Every row gives one point. Each copy is the shape, with its points in the same order, turned, moved and blurred by noise. Is it also mirrored, or only turned?

Shape, 5 rows:
-0.005; 0.019
0.018; 0.031
-0.017; 0.029
-0.019; -0.069
-0.023; 0.027
Copy 1, 5 rows:
-0.024; -0.010
-0.018; -0.028
-0.043; 0.002
0.035; 0.061
-0.045; 0.005
Copy 1 is: mirrored
Copy 2 (5 x 2):
-0.014; -0.013
-0.027; 0.008
-0.023; -0.026
0.077; -0.019
-0.020; -0.033
Copy 2 is: only turned

Shape:
0.027; -0.003; 0.037; 0.000
-0.003; 0.048; 0.002; 0.010
0.020; -0.004; 0.047; -0.012
0.015; -0.039; -0.033; 0.030
-0.039; 0.061; -0.027; -0.017
-0.017; -0.024; -0.009; 0.044
-0.047; 0.047; -0.022; -0.016
Copy 1:
0.006; -0.024; 0.038; 0.003
-0.012; 0.000; -0.012; 0.053
0.007; -0.028; 0.052; 0.007
0.006; 0.005; -0.027; -0.045
-0.045; 0.033; -0.028; 0.050
-0.016; -0.017; -0.026; -0.036
-0.055; 0.030; -0.026; 0.035
Copy 1 is: only turned
Copy 2, 7 rows:
-0.009; -0.014; 0.014; 0.025
0.028; 0.045; 0.010; 0.010
-0.018; -0.010; 0.002; 0.033
0.018; -0.030; 0.021; -0.053
0.041; 0.067; -0.034; -0.011
-0.010; 0.007; 0.030; -0.051
0.029; 0.064; -0.036; -0.019
Copy 2 is: mirrored
Copy 3, 7 rows:
-0.033; 0.005; 0.008; -0.026
-0.031; 0.012; -0.058; 0.002
-0.042; -0.009; 0.012; -0.033
0.029; 0.003; 0.017; 0.034
-0.010; -0.012; -0.094; 0.011
-0.011; -0.005; 0.007; 0.051
-0.015; -0.029; -0.086; 0.013
Copy 3 is: only turned
Copy 4, 7 rows:
-0.026; 0.036; 0.009; 0.027
0.005; 0.027; -0.026; -0.024
-0.028; 0.036; 0.025; 0.023
-0.032; -0.027; -0.045; 0.050
0.023; -0.012; -0.019; -0.057
-0.055; -0.009; -0.048; 0.012
0.007; -0.018; -0.014; -0.057
Copy 4 is: only turned

Shape, 11 rows:
-0.003; 0.000; -0.005; 0.024; 0.016; -0.018; -0.018; 0.043
-0.009; 0.001; 0.021; -0.012; 0.008; 0.026; 0.009; 0.036
-0.025; 0.006; 0.005; 0.050; -0.037; 0.029; -0.006; -0.007
0.040; 0.014; -0.013; -0.006; -0.064; 0.033; -0.036; 0.039
-0.046; 0.008; -0.054; -0.023; 0.067; -0.015; 0.016; 0.038
0.025; 0.002; 0.007; 0.005; -0.018; -0.022; -0.022; -0.003
0.016; 0.031; 0.008; 0.002; -0.014; 0.006; 0.019; 0.029
-0.024; 0.040; 0.022; -0.036; 0.042; 0.034; 0.059; -0.038
-0.046; 0.054; -0.037; 0.017; 0.070; 0.000; 0.030; 0.037
0.007; 0.046; 0.022; -0.052; 0.070; 0.027; -0.006; -0.006
-0.017; 0.027; 0.031; -0.030; -0.023; -0.012; -0.028; 0.011
Copy 1, 11 rows:
0.010; 0.023; -0.014; -0.003; 0.004; -0.017; -0.019; 0.038
0.028; -0.005; 0.011; 0.005; -0.008; 0.022; 0.010; 0.012
-0.020; 0.005; 0.013; 0.057; -0.028; 0.016; -0.055; 0.013
0.012; -0.060; -0.043; 0.008; -0.052; 0.023; -0.040; 0.032
-0.024; 0.037; 0.001; -0.019; -0.007; -0.042; 0.066; 0.038
-0.008; -0.026; -0.014; -0.011; 0.006; -0.020; -0.049; -0.005
0.030; -0.009; 0.000; 0.020; -0.031; -0.001; -0.006; -0.016
-0.016; 0.011; 0.063; -0.008; -0.025; 0.013; 0.046; -0.059
-0.011; 0.081; 0.008; -0.007; -0.044; -0.025; 0.048; 0.009
-0.002; 0.019; 0.015; -0.075; -0.010; 0.033; 0.025; -0.035
0.010; -0.029; 0.035; -0.025; -0.030; -0.017; -0.037; 0.007
Copy 1 is: only turned
Copy 2:
0.022; 0.003; 0.022; 0.039; -0.035; 0.029; 0.014; 0.010
0.007; 0.010; 0.042; 0.000; -0.034; 0.036; -0.016; -0.020
-0.060; -0.013; 0.024; 0.027; -0.040; 0.018; 0.019; -0.019
-0.042; 0.002; 0.018; 0.002; -0.042; -0.003; -0.053; 0.050
0.058; 0.023; -0.023; -0.012; -0.040; 0.075; 0.043; -0.017
-0.003; 0.011; 0.012; 0.019; -0.009; -0.025; 0.002; 0.000
-0.011; 0.015; 0.052; -0.013; -0.043; 0.006; 0.009; 0.008
-0.010; 0.063; 0.046; -0.056; -0.015; 0.035; 0.039; -0.075
0.023; 0.041; 0.011; -0.011; -0.057; 0.079; 0.076; -0.008
0.018; 0.103; 0.038; -0.019; -0.006; 0.044; 0.002; -0.034
-0.002; 0.040; 0.014; 0.016; -0.056; -0.017; -0.028; -0.027
Copy 2 is: mirrored

Shape (14 x 9):
-0.033; -0.019; -0.025; -0.008; -0.036; 0.049; 0.009; 0.045; -0.004
-0.007; 0.035; 0.002; 0.042; -0.006; -0.036; 0.062; 0.028; 0.024
-0.058; -0.019; -0.021; -0.028; -0.049; 0.028; 0.025; 0.025; 0.006
-0.051; 0.025; -0.030; -0.048; -0.041; 0.024; -0.009; 0.007; 0.001
0.006; 0.021; 0.018; 0.028; 0.002; 0.016; 0.062; -0.033; 0.005
-0.023; -0.004; -0.020; -0.005; -0.075; 0.007; -0.016; -0.007; -0.027
-0.055; -0.003; -0.010; -0.019; -0.040; 0.015; -0.003; -0.043; -0.036
-0.006; 0.013; 0.012; 0.067; 0.033; 0.014; 0.009; 0.007; -0.024
-0.003; -0.028; 0.050; -0.004; 0.021; 0.018; 0.002; 0.070; -0.070
0.016; -0.015; -0.008; 0.017; 0.031; 0.013; 0.044; -0.003; -0.070
-0.014; 0.013; -0.032; -0.050; -0.049; 0.023; -0.007; 0.003; 0.026
0.028; 0.004; -0.017; 0.047; 0.019; -0.035; 0.048; -0.012; 0.033
0.010; -0.016; 0.036; 0.015; -0.008; 0.036; 0.035; 0.032; -0.010
0.006; -0.023; 0.020; 0.039; 0.041; -0.025; 0.038; -0.004; 0.019
Copy 1, 14 rows:
-0.003; 0.016; -0.018; -0.032; 0.011; 0.016; 0.036; 0.003; 0.028
-0.006; 0.025; 0.017; 0.060; 0.010; -0.066; 0.042; -0.006; -0.012
-0.030; 0.031; 0.012; -0.031; 0.009; 0.020; 0.032; -0.020; 0.032
0.008; 0.047; 0.038; -0.019; 0.001; 0.042; 0.005; -0.002; 0.031
0.035; -0.003; 0.020; 0.041; 0.039; -0.033; 0.045; -0.059; -0.009
-0.004; 0.004; 0.032; -0.006; -0.031; 0.051; 0.043; -0.012; -0.007
-0.008; 0.015; 0.038; -0.003; 0.018; 0.065; 0.017; -0.040; -0.021
0.032; -0.019; -0.029; 0.053; 0.043; -0.012; 0.026; 0.002; -0.036
0.006; -0.045; -0.002; -0.041; 0.060; -0.014; 0.028; 0.053; -0.043
0.042; -0.006; -0.011; -0.016; 0.042; -0.020; 0.032; -0.026; -0.074
0.019; 0.027; 0.040; -0.023; -0.023; 0.020; 0.006; -0.018; 0.043
0.021; -0.005; -0.004; 0.059; -0.013; -0.070; 0.008; -0.047; -0.024
0.017; -0.035; -0.001; -0.007; 0.039; -0.028; 0.053; -0.007; 0.002
0.000; -0.032; -0.009; 0.045; 0.027; -0.059; -0.006; -0.033; -0.034
Copy 1 is: only turned
Copy 2, 14 rows:
0.036; -0.032; 0.000; -0.025; 0.007; 0.055; 0.049; -0.043; -0.008
0.034; 0.022; -0.054; 0.049; -0.027; 0.056; 0.002; 0.027; 0.030
0.017; -0.047; 0.010; -0.012; -0.014; 0.064; 0.035; -0.053; 0.017
0.007; -0.026; 0.037; -0.036; 0.003; 0.067; -0.005; -0.050; 0.012
0.062; 0.019; -0.006; 0.060; 0.018; 0.018; 0.018; -0.021; 0.043
0.043; -0.056; 0.019; -0.002; 0.001; 0.025; -0.030; -0.045; -0.005
0.010; -0.055; 0.045; 0.029; 0.001; 0.018; -0.010; -0.070; 0.006
0.018; 0.006; -0.029; 0.066; 0.030; 0.005; 0.029; 0.021; -0.014
0.018; -0.003; 0.017; -0.003; -0.035; -0.037; 0.063; 0.029; -0.048
0.031; 0.029; -0.004; 0.051; -0.002; -0.017; 0.036; -0.037; -0.023
0.029; -0.015; 0.026; -0.042; 0.012; 0.045; -0.003; -0.050; 0.036
0.033; 0.041; -0.074; 0.044; 0.005; 0.022; -0.013; -0.012; 0.042
0.055; -0.012; -0.001; 0.012; -0.004; 0.004; 0.058; 0.005; 0.014
0.001; 0.016; -0.055; 0.035; -0.008; -0.016; 0.027; 0.000; 0.030
Copy 2 is: only turned

Shape, 18 rows:
0.097; 0.001; 0.000; 0.004; 0.011; 0.030; 0.002; -0.021; -0.026; 0.029; 0.040; -0.053
-0.028; 0.013; -0.042; 0.020; -0.011; 0.017; -0.007; -0.033; 0.063; 0.028; -0.024; 0.013
0.010; 0.001; 0.057; 0.019; -0.021; 0.017; -0.007; -0.023; -0.011; 0.021; -0.006; -0.045
-0.020; 0.019; -0.012; 0.035; -0.007; 0.035; 0.000; -0.041; 0.001; 0.032; 0.034; -0.043
-0.018; -0.018; -0.037; 0.029; 0.016; -0.080; -0.006; 0.008; 0.026; 0.022; 0.036; 0.034
0.011; 0.015; 0.008; 0.041; -0.024; -0.010; -0.064; -0.015; -0.010; -0.004; 0.051; 0.009
-0.001; 0.027; 0.063; -0.021; -0.009; 0.009; -0.002; 0.003; -0.013; -0.009; 0.001; -0.029
-0.003; -0.024; -0.046; 0.035; -0.055; 0.023; -0.010; -0.020; -0.003; 0.013; -0.019; 0.025
-0.014; -0.036; -0.010; -0.024; -0.005; 0.002; -0.080; -0.025; -0.013; -0.002; -0.014; 0.014
-0.023; 0.001; -0.030; -0.035; -0.031; -0.030; 0.000; -0.002; 0.034; 0.014; -0.014; -0.002
-0.023; 0.000; -0.039; 0.021; -0.005; 0.018; -0.009; 0.006; 0.036; -0.040; 0.009; 0.008
-0.028; -0.066; -0.038; 0.040; -0.004; -0.007; -0.019; 0.015; 0.007; -0.010; -0.007; -0.001
0.011; -0.099; -0.014; 0.008; -0.109; 0.034; -0.017; 0.007; -0.022; -0.004; -0.012; 0.032
-0.016; 0.000; -0.007; 0.033; -0.016; 0.034; -0.016; 0.106; -0.010; -0.031; 0.000; -0.046
-0.025; 0.024; -0.036; -0.017; 0.008; 0.030; -0.028; -0.034; -0.023; -0.032; -0.025; 0.012
-0.022; 0.018; 0.014; 0.002; -0.007; 0.009; -0.022; -0.006; -0.020; 0.031; 0.009; -0.006
-0.026; 0.028; 0.034; 0.010; 0.011; -0.015; -0.021; -0.025; 0.017; 0.027; -0.026; 0.017
-0.028; 0.024; -0.033; 0.031; 0.015; -0.133; -0.047; 0.006; -0.013; 0.010; -0.009; -0.059
Copy 1:
-0.033; 0.068; -0.013; -0.007; -0.070; -0.012; 0.034; -0.004; -0.023; -0.059; 0.049; -0.061
-0.007; -0.014; 0.005; -0.058; -0.006; 0.017; -0.018; -0.013; 0.029; 0.036; 0.067; 0.009
0.031; 0.011; 0.022; -0.027; -0.066; 0.007; -0.012; -0.015; -0.009; -0.018; 0.005; -0.058
-0.006; 0.026; 0.014; -0.033; -0.036; 0.006; 0.002; -0.014; 0.007; 0.039; 0.054; -0.080
-0.038; 0.007; -0.042; 0.007; -0.003; 0.021; -0.026; 0.045; 0.082; 0.033; 0.005; -0.018
-0.015; 0.024; 0.033; -0.019; -0.010; -0.013; -0.040; 0.037; 0.050; -0.020; 0.027; -0.082
0.025; 0.034; 0.037; -0.036; -0.046; -0.028; 0.001; -0.011; -0.001; -0.007; -0.032; -0.036
-0.020; -0.047; 0.023; -0.012; 0.012; 0.015; -0.005; 0.019; -0.006; -0.002; 0.059; -0.026
0.039; 0.012; 0.015; -0.038; 0.008; -0.007; -0.019; 0.081; 0.007; -0.013; 0.035; -0.013
-0.022; -0.015; -0.009; -0.037; -0.024; -0.024; -0.017; 0.026; 0.004; 0.039; 0.003; 0.020
-0.038; 0.000; 0.043; -0.056; 0.009; 0.021; 0.020; 0.025; 0.031; 0.020; 0.017; -0.018
-0.007; -0.011; 0.019; -0.009; -0.006; 0.068; 0.012; 0.062; 0.019; 0.017; 0.020; -0.018
-0.001; -0.094; 0.059; 0.026; -0.021; -0.001; 0.022; 0.078; -0.019; -0.037; 0.039; -0.027
-0.042; 0.044; 0.106; 0.011; -0.021; 0.054; 0.005; 0.018; -0.014; 0.013; -0.029; -0.015
0.009; 0.021; 0.021; -0.069; 0.047; -0.009; 0.012; 0.020; -0.019; 0.006; 0.022; -0.030
0.019; 0.029; 0.024; -0.008; -0.015; -0.020; -0.015; 0.005; 0.005; 0.018; 0.011; -0.043
0.043; 0.016; -0.002; -0.040; -0.004; -0.005; -0.035; -0.017; 0.033; 0.009; 0.001; -0.017
-0.035; 0.048; -0.052; -0.035; -0.015; 0.051; -0.102; 0.050; 0.008; 0.031; -0.047; -0.042
Copy 1 is: only turned
Copy 2, 18 rows:
0.030; 0.049; -0.035; -0.050; -0.005; 0.023; 0.067; 0.058; -0.009; 0.030; -0.006; -0.033
-0.006; -0.025; -0.016; 0.027; 0.041; -0.076; -0.006; 0.017; 0.001; -0.016; 0.007; -0.002
0.027; 0.056; 0.008; 0.001; 0.024; 0.021; -0.006; 0.004; -0.008; 0.024; 0.011; -0.011
0.007; 0.031; -0.045; 0.003; 0.037; -0.022; 0.005; 0.037; -0.022; 0.030; 0.035; 0.021
-0.061; -0.022; 0.010; 0.000; -0.060; -0.063; 0.018; -0.002; 0.009; 0.026; 0.009; 0.032
-0.035; 0.026; -0.016; -0.056; -0.003; 0.000; -0.024; 0.021; 0.032; 0.008; 0.022; 0.025
0.028; 0.031; 0.027; 0.006; 0.011; 0.049; 0.007; 0.000; -0.010; -0.014; 0.025; 0.011
-0.008; -0.036; -0.041; -0.009; 0.013; -0.035; -0.038; 0.010; 0.010; 0.020; 0.018; -0.046
-0.017; -0.017; 0.031; -0.052; 0.026; -0.023; 0.004; -0.015; 0.026; -0.002; 0.067; -0.029
-0.028; -0.025; 0.021; 0.035; -0.008; -0.031; 0.007; 0.016; -0.015; -0.025; 0.034; -0.024
-0.017; -0.026; -0.051; 0.008; 0.004; -0.026; 0.010; -0.017; 0.019; -0.031; 0.027; 0.011
-0.031; -0.022; -0.033; 0.009; -0.009; -0.036; 0.012; -0.043; 0.035; 0.035; 0.042; -0.022
0.017; -0.020; -0.035; -0.014; -0.036; -0.008; -0.066; -0.017; 0.044; 0.021; 0.058; -0.109
-0.018; -0.012; -0.052; 0.054; 0.007; 0.073; 0.027; -0.012; 0.072; 0.011; 0.035; 0.003
-0.004; -0.055; -0.015; -0.033; 0.051; 0.001; 0.011; -0.008; -0.021; -0.023; 0.042; 0.001
0.006; -0.003; 0.015; -0.004; 0.020; 0.007; -0.005; 0.024; 0.000; 0.023; 0.037; 0.017
0.006; -0.003; 0.048; 0.002; 0.029; -0.024; -0.009; -0.003; -0.003; 0.003; -0.002; 0.029
-0.142; 0.010; 0.043; 0.013; 0.004; 0.000; 0.040; -0.012; -0.024; 0.041; 0.004; 0.023
Copy 2 is: mirrored

Shape:
0.032; 0.009; -0.016; 0.003; 0.003; -0.004; 0.059; 0.009; -0.036; 0.028; 0.030; -0.004
-0.001; 0.006; 0.040; 0.011; -0.001; -0.011; 0.001; -0.007; 0.031; 0.046; -0.036; 0.021
-0.033; 0.015; -0.023; -0.053; -0.035; -0.004; 0.023; 0.017; -0.009; -0.032; 0.011; -0.026
-0.060; -0.003; -0.055; -0.069; -0.041; 0.008; 0.005; 0.037; -0.006; 0.015; -0.042; 0.000
-0.027; 0.030; -0.025; -0.022; -0.010; 0.015; 0.050; 0.004; -0.059; -0.046; -0.004; 0.029
-0.031; -0.003; -0.045; 0.013; -0.039; -0.027; 0.049; 0.018; 0.020; -0.007; -0.020; 0.002
-0.035; -0.027; 0.018; 0.021; -0.005; -0.060; -0.037; -0.015; 0.006; 0.039; -0.052; -0.035
-0.043; -0.009; -0.065; -0.027; 0.014; 0.027; 0.014; 0.036; -0.012; -0.015; -0.040; -0.013
-0.010; -0.015; 0.034; 0.039; -0.011; -0.028; -0.027; -0.067; 0.039; 0.062; -0.067; -0.028
-0.011; 0.031; -0.025; -0.027; 0.006; -0.004; 0.030; 0.059; -0.011; -0.046; 0.011; 0.006
0.008; -0.021; 0.013; 0.033; -0.039; 0.022; 0.034; 0.034; -0.035; -0.008; 0.031; 0.013
0.037; -0.062; 0.017; 0.003; -0.010; -0.015; 0.036; -0.016; 0.010; -0.003; -0.009; 0.010
-0.067; -0.030; -0.005; 0.005; 0.005; -0.046; -0.046; -0.044; 0.043; 0.050; -0.014; 0.007
0.044; -0.021; 0.004; 0.019; -0.030; -0.056; 0.014; 0.008; -0.032; 0.006; 0.003; 0.039
0.015; 0.030; -0.043; 0.008; -0.009; 0.050; -0.054; -0.040; 0.039; 0.024; -0.049; -0.022
Copy 1, 15 rows:
-0.043; -0.014; -0.027; 0.003; -0.009; 0.038; 0.022; 0.011; -0.058; -0.054; -0.025; 0.004
-0.023; -0.042; 0.031; 0.007; 0.016; 0.025; 0.001; 0.025; 0.003; 0.024; 0.007; 0.041
0.012; 0.004; -0.005; -0.001; -0.030; -0.026; -0.022; -0.037; -0.014; -0.040; -0.060; 0.007
0.027; -0.033; -0.007; -0.027; -0.019; 0.012; 0.000; -0.075; 0.011; 0.002; -0.077; 0.030
0.022; -0.010; -0.023; -0.045; -0.031; 0.002; -0.013; -0.036; -0.019; -0.071; 0.007; -0.007
0.001; 0.010; -0.028; 0.023; -0.008; 0.018; -0.012; -0.059; -0.029; 0.000; -0.010; 0.037
0.008; 0.001; 0.008; 0.025; 0.064; 0.031; -0.023; 0.021; 0.016; 0.052; -0.032; 0.008
-0.001; 0.003; -0.015; -0.056; -0.009; 0.005; 0.014; -0.072; -0.008; 0.005; -0.043; -0.008
0.004; 0.011; 0.040; 0.010; 0.079; 0.034; 0.000; 0.048; 0.010; 0.054; -0.005; 0.064
-0.023; -0.022; -0.001; -0.012; -0.041; -0.017; -0.015; -0.052; -0.037; -0.033; -0.017; -0.030
-0.009; -0.009; -0.044; 0.028; -0.041; 0.011; 0.044; 0.017; -0.016; -0.031; 0.013; -0.008
-0.043; 0.035; 0.006; 0.016; -0.032; 0.059; 0.000; 0.027; -0.005; 0.001; -0.002; 0.022
0.025; -0.017; -0.005; -0.011; 0.033; 0.027; -0.053; 0.032; -0.008; 0.084; -0.037; 0.048
-0.003; -0.015; -0.003; 0.048; -0.027; 0.079; -0.003; 0.022; -0.031; -0.019; 0.002; -0.013
0.038; 0.013; 0.066; -0.039; 0.032; -0.001; 0.056; -0.003; -0.051; 0.042; -0.025; 0.042
Copy 1 is: only turned
Copy 2:
0.007; 0.032; -0.069; 0.027; -0.022; -0.008; 0.021; 0.042; -0.008; 0.018; 0.000; 0.029
0.031; 0.011; -0.043; -0.017; -0.014; -0.011; -0.006; -0.041; 0.013; -0.001; 0.009; -0.046
-0.038; -0.036; 0.004; -0.009; -0.038; 0.021; 0.027; 0.055; 0.014; -0.001; 0.015; 0.003
-0.034; -0.044; -0.009; -0.020; -0.040; 0.039; 0.068; 0.036; -0.016; -0.033; 0.021; -0.054
0.014; -0.045; -0.011; 0.013; -0.032; -0.017; 0.060; 0.053; 0.008; -0.026; 0.001; 0.043
0.007; -0.022; -0.018; -0.031; -0.050; -0.012; 0.039; 0.046; -0.018; 0.040; -0.007; -0.032
0.012; 0.002; -0.009; -0.018; -0.042; 0.004; -0.054; -0.009; -0.025; -0.021; -0.034; -0.079
-0.009; -0.016; 0.032; 0.010; -0.039; 0.021; 0.074; 0.025; -0.051; -0.011; 0.005; -0.018
0.068; -0.001; -0.027; 0.004; -0.035; 0.015; -0.068; -0.038; -0.004; 0.010; -0.007; -0.091
-0.039; -0.002; 0.014; -0.010; -0.030; -0.019; 0.063; 0.027; 0.009; 0.001; -0.001; 0.033
0.025; 0.018; -0.036; -0.026; 0.031; -0.005; 0.021; 0.050; 0.004; 0.016; -0.024; 0.023
0.007; -0.026; -0.055; 0.008; 0.013; -0.009; -0.014; -0.011; -0.030; 0.046; -0.031; -0.006
0.006; -0.016; -0.008; -0.014; -0.024; -0.033; -0.050; -0.005; -0.035; -0.020; 0.034; -0.103
-0.001; -0.001; -0.074; 0.004; 0.004; -0.045; 0.007; 0.026; 0.009; 0.007; -0.065; -0.018
0.041; 0.001; 0.029; 0.066; -0.021; 0.027; 0.021; -0.015; 0.026; 0.022; 0.022; -0.081
Copy 2 is: mirrored
